Rows are points. Two turns around zero, p and q, are shown by what they do to some points. Where does a point land after both, in the order given? Backwards means that the second turn is done in reverse. Each puzzle has new turns, and all numbers are rounded.

Turn p:
[-21 -23  -7] => [-28  -5 -15]
[18 11 10] => [16  0 17]
[-11   9  -1] => [ 0 13 -7]
[ 35  11 -15] => [ 34 -20   4]
[-20  -7  13] => [-21  13   2]
Turn q:
[  5 -21 -20] => [-11   1 -27]
[ 9 -9  6] => [ 9 -8 -8]
[24 10 19] => [32  0  5]
[-48   3  -2] => [-40  -9  25]
[ 9 12  6] => [13  6  7]
[ 0  4 -8] => [-3  8 -1]
Where do these land?
q, then p: [-23   2  28] => [-28  -4  22]
q, then p backwards: [-10 -13   5] => [  3 -16  -5]
p, then q: [ 25  -3 -10] => [ 11 -13 -22]
p, then q: [  8  14 -22] => [  9  14 -21]

Turn p:
[ 6 17 -2 -6] => [  1  13  -2 -14]
[ -3 -12  16  20] => [ 18 -16  10  12]
[-14   6  -2 -22] => [-23   3   9 -11]
[  6 -18 -15  -6] => [-12  -5 -18  11]
[ -9 -13 -21  21] => [ 1  7 -3 33]
[  1  -3 -23  -5] => [-13  11 -13   9]
[12 23 48 -3] => [ 27 -14  20 -41]
Turn q:
[-22  11 -11 -12] => [-27   3 -10  -5]
[-15 -16   8 -15] => [ -3 -14 -11 -21]
[36  3 -4 -1] => [23 24 14  2]
[25 -5 -8 25] => [26  8  3 25]
[-23   6  15   3] => [-18 -21   5  -2]
Where do these land?
q, then p: [-16 -16   7 -12] => [-23  -6 -11   4]
q, then p: [-9 -6  7 26] => [ 11 -13  -7  22]
p, then q: [-7  3  5  6] => [ 4 -5  9 -1]
q, then p backwards: [ 11 -20  -5 -12] => [22 13  4  4]
p, then q backwards: [ 16  24 -17  29] => [ 35 -10 -26  -1]
q, then p: [-23   8 -17 -25] => [-30  18  16   4]
q, then p backwards: [ 27   7  21 -11] => [-12  26  21   9]
